Each row of a before or after table is a point. The points were changed in one or more steps. Then noise was added and the rows were shuffled. The steps act on how far a point lies along the listed directions, d1 being the first. Write out the steps. A step turns or swaps two directions, mirrors them in a line or flattens them onto one, adds a multiple of one to another, or multiplies one. Angles are multiples of 10 degrees, from the lower direction toward the higher: turns from -170 to 170, lines from 10 to 170 but not 90. Use the fewest steps. Two steps may share a direction if one is a turn and the other turns, adds or multiplies; they go together, in the order done. Otherwise the lowest direction goes first.
In the rows, zero is written as 128.

Directions:
(1): [102  93]
(2): [ 93 154]
Before:
[[137 137]
 [168  49]
 [119  78]
 [138 118]
 [126 121]
 [163 106]
 [157 104]
 [142 153]]
After (8 x 2):
[[139 119]
 [120 131]
 [150 106]
 [141 218]
 [149 159]
 [137 139]
 [155 162]
 [105 171]]
Steps: swap d1 and d2

Directions:
(1): [167  99  92 127]
(2): [152 155 133  79]
Before, 14 rows:
[[177  88  71 139]
 [184 134 116 105]
 [133  98  98 180]
 [142 172 153  49]
 [119 162 154  92]
 [141 123 128 114]
 [134 161 132 105]
 [145 143 141  82]
 [158 111 106 126]
 [145 117  91 134]
 [155 166 124  60]
 [151 116 110 110]
 [150 158 151  86]
 [153  90 102 167]]
After:
[[147 157 116 105]
 [136 158 146  89]
 [170 101  83 134]
 [141 114  87 141]
 [147 124 116 109]
 [166 146 127  50]
 [152 112 107 115]
 [157 141 132  77]
 [132 102 116 166]
 [198 124  98 108]
 [165 109 102 125]
 [174 136 136  82]
 [175 145  96  59]
 [111 109 110 183]]
Steps: add 0.5 times d2 to d1

Directions:
(1): [118 108 112 188  87 153 141 152]
(2): [ 79 126 106 117 130 164 147  75]
Before:
[[125 136 141  99 151 111 126 115]
 [ 99 132 102 138 123 152 124 115]
 [105 129 126 140 126 124 130 128]
 [105 130 111 134 113 146 144 117]
 [120 124 127 136 120 145 133 149]
 [114 139 122 103 132 140 121 111]
 [127 135 119 150 112 131 127 139]
 [123 120 113 130 116 124 130 127]
 [118 128 141 138 116 125 127 115]
 [138 173 154   7 200  95 102  71]
 [ 87 110 114 128 112 150 140  96]
 [131 137 139 146 116 131 130 127]
 [112 127 127 141 117 147 137 124]
 [134 126 112 144 115 139 117 143]]
After:
[[119 121 115 126 118 123 129 122]
 [107 125 106 154 112 151 120 132]
 [112 142 118 121 125 136 131 107]
 [138 130 127 143 108 134 117 154]
 [145 130 146 137 125 101 123 158]
 [218 133 170 157 109  72  87 234]
 [105  99 116 162  95 143 137 131]
 [121 130 111 115 130 144 121 113]
 [105 128 123 140 128 124 129 130]
 [123 142 138 132 124 132 132 111]
 [119 128 141 136 118 122 126 113]
 [110 126 111 143 106 143 142 128]
 [114 129 128 140 119 146 136 121]
 [107 127 126 116 132 149 133 129]]
Steps: swap d1 and d2

Directions:
(1): [188  72 120 143 110 107 162 126 122  93 131]
(2): [171 128 179 122  99 179 116 160 135 158 143]
(3): [103 112 126 152 128 188 104 130  96  68 131]
Before:
[[136 119 130 144 142 111 145 113 122 124 126]
 [144  86  98 155 137  87 160  91 142 115 121]
 [115 122 126 121 144 113 136 127 142 133 133]
 [131  72 108 167 140 147 144 127  67  19 117]
 [176 101 110 114 129  56 165  96 129 125 129]
 [176  87 102 136 132  54 174 121 131 139 120]
 [161  91 125 119 127 103 149 131 140 163 139]
 [ 59 149 125 130 156 168 102 110  93  87 133]]
After:
[[155 117 146 143 130 126 144 124 125 132 132]
 [ 87 184 129  90 159  77 134 106 142 185 128]
 [216  61 153 151  96 150 150 157 114 115 139]
 [219  77 164 125  95 148 142 132 115 111 148]
 [200  78 148 149 104 129 155 123 152 142 135]
 [196  93 109 121 134  12 204 120 133 134 110]
 [127 120 145 122 133 141 128 139 142 137 138]
 [153  70 131 141 121 163 131 138 113 111 144]]
Steps: multiply d1 by 1.3; turn d2 and d3 by 130 degrees

Directions:
(1): [107 133 150 115 110 101 108  78 108 123 141  54]
(2): [111 166 124 169 106 129  90 109 133  63 139 160]
(3): [ 84 129 145 191 102 140 168 139 142 162 159 118]
(4): [ 80  86 108 124 136 169 153  93 132  99  80 126]
Before (9 x 12):
[[215 155 108  60 164 108  86 189 121 150 133 172]
 [ 99 102 134 137 118 106 102  73 117  94 146  76]
 [106 141 126 140 101 153 134 140 139  74 118 182]
 [126 171 138 184 104 151 130 176 142 124 185 187]
 [161 139  99  83 147 154 127 118 112 116 115 141]
 [108 115 140 126 120 106 128 119 133 140 125  99]
 [141 151 156 138 101  94  92 113 134 102 165 126]
 [192  98 109  17 170 128 101 125 116 125  88 105]
 [204 103  90 124 166 170 157 174 132 157  89 191]]
After, 9 rows:
[[126 137 152 136 104 105 101 101 135 100 151 119]
 [111 102 137 132 118 100 104  80 117 106 152  68]
 [156 144 102  96 140 152 132 123 116 120 121 143]
 [115 163 131 174 108 159 123 159 139 103 166 186]
 [181  99 112  42 162 133 117 138 122 139  98 109]
 [113 112 140 122 123 105 129 122 133 142 125 100]
 [113 151 132 143  99 143 124 140 136  75 127 173]
 [179 138 101  81 160 133 107 175 125 137 117 175]
 [198 111  91 139 159 173 156 176 135 146  95 203]]
Steps: turn d1 and d2 by -10 degrees; multiply d3 by 0.7; multiply d4 by 0.4

Directions:
(1): [161 146 174  89 124 153 103 103 136  97 163 122 134  90 168 155  71 109]
(2): [148  80 143 120 106 110 176 134 141  93 114 171 121 132  80 102  88  78]
(3): [138 128 122 221 167 148 156 129 156  99 175 154 138 122 153 130 130 126]
Before (9 x 18):
[[139  60 112 167 107 103 176 155 123 120 106 180 111 149  80  90 142  92]
 [117  94 134 150 106 115 162 129 139 125 118 148 132 136  95 103 117 104]
 [153 100 170 106  85 109 178 128 118  94 116 166 124 131  65  98  56  67]
 [124  99  95 172 119 102 180 157 139 120 110 170 121 171  67  79 162 114]
 [107 133 111  57  89 117 103 129 101 179  69 106 111 148  77 122 160 127]
 [133 133 112 167 142 128 134 131 134 129 129 123 125 125 128 117 139 144]
 [120 108 113 187 148 115 185 143 157 118 118 140 129 153 117 110 134  99]
 [131 112 113 144 115 116 158 135 125 141 109 152 125 125  96 100 141 130]
 [ 78 156  85  76 115 108  68 136  75 196  57  81 129 157 120 143 186 170]]
After:
[[106 181 141  49  89 115  79 125  76 180  93  70 129 130 123 136 130 162]
 [119 114 128  85 108 101 144 138 130 141  80 109 124 153 103 118 116  96]
 [118 136 112  76  93 106 114 136 112 148  93 115 117 153  95 110 155 136]
 [102 126 136  93  93 119 114 125 115 159 107 104 129 127 121 118 137 129]
 [113 151  94 251 191 153 123 130 139 121 161 139 150 134 180 148 166 153]
 [146 117 128 130 121 120 145 131 132 121 110 133 122 125 107 109 115 120]
 [108 178 104 181 157 169  94 119 133 161 150 106 134 125 159 153 180 160]
 [135 134 114 110 107 124 128 124 113 158 106 126 128 116 113 119 142 146]
 [126 116 122  66  89 111  92 136  86 174  85 114 114 140 112 122 160 126]]
Steps: multiply d1 by 0.4; turn d2 and d3 by -110 degrees

Directions:
(1): [113  84 159  74  80 135 118 152  97  99 115 195 143  99 119 130 139 144
  77  99 152 109  96 128]
(2): [115 118 156 129 132 124  77 187 159  98 130 145 122 112 150 140 158 108
 166 168 176 190 167 137]
Before:
[[142 152  82 155 133 131 177  69 102 143 127 101 121 153 119 123 100 140
  107 103  82  81  97 118]
 [117 114 138 109 128 142 112 133 127 111 125 144 110 101 118 128 147 134
  119 121 136 124 122 122]
 [139 143 115 144 145 142 122 118 136 132 134 110 117 130 136 123 117 124
  138 137 134 136 138 137]
 [128 134 122 137 141 136 114 129 142 117 141 115 135 136 138 126 122 112
  162 149 142 129 146 141]
 [143 130 121 139 129 124 151 107 128 131 138  99 123 135 129 124 114 149
  135 121 116 129 126 129]
 [132 134 129 146 148 121 141 124 139 130 115 102 120 129 131 116 136 127
  147 127 127 127 135 133]
 [125 125 126 114 120 146 105 142 121 127 120 143 134 117 145 113 125 129
  135 128 140 127 134 136]
 [124 134 121 124 143 126 118 128 139 134 137 110 133 146 134 119 140 121
  144 141 142 133 155 130]
 [122 115 157  99 112 125 119 147 118 117 131 162 140 113 131 121 127 129
  110 125 145 124 113 135]
 [108 127 139 119 120 111 119 139 130 113 131 158 123 118 127 133 144 132
  128 130 150 134 120 135]
 [118 104 131 111 100 136 135 122  97 117 126 159 140 116 130 132 122 141
   94 104 129 102  97 121]
 [131 149 120 137 145 128 129 112 143 145 125 113 141 141 124 133 114 138
  134 120 108 137 123 130]
 [ 95  40 187  15  45 134  95 180  74  73 114 243 153  82 111 125 154 151
   37  89 185  99  81 125]]
After (13 x 24):
[[117 113 135 108 117 140 107 143 132 102 138 146 140 127 138 125 131 117
  135 140 155 124 129 141]
 [138 141 104 154 136 134 156  92 111 148 134 104 132 146 136 126 109 135
  126 114  97  96 113 118]
 [124 129 121 117 133 143 130 109 123 128 128 129 107 111 109 124 132 138
  114 109 114 103 111 119]
 [139 169  98 188 167 122 125 120 153 125 138  80 108 151 148 134 129 108
  179 166 122 167 162 131]
 [135 127 134 128 132 140 107 139 132 114 132 134 119 116 143 125 129 127
  131 136 151 147 134 141]
 [137 120 133 141 133 119 132 134 143 116 141 103 120 129 134 130 128 144
  151 137 137 155 145 130]
 [114 112 136 107 125 129 109 141 127 121 132 131 136 134 131 122 149 129
  132 129 153 128 145 132]
 [149 133  81 102 115 126 213  16  60 183 137 102 138 159  85 101  73 159
   47  57  54   7  56 104]
 [121 134 134 140 141 127 109 137 150 131 125 127 139 133 132 139 128 132
  147 132 130 157 137 130]
 [121 125 139 135 135 120 127 146 142 111 113 129 121 117 133 123 145 128
  146 130 147 136 134 136]
 [115 134 125 123 122 112 145 113 115 130 124 151 121 127 119 127 131 140
  110 114 130 112 104 133]
 [137 138 134 116 124 124 151 106 107 142 131 131 142 131 124 110 105 140
  108 112 109  98 105 131]
 [133 131 120 113 119 146 123 124 111 138 124 135 136 123 136 110 114 136
  123 116 128 111 122 133]]
Steps: turn d1 and d2 by -90 degrees
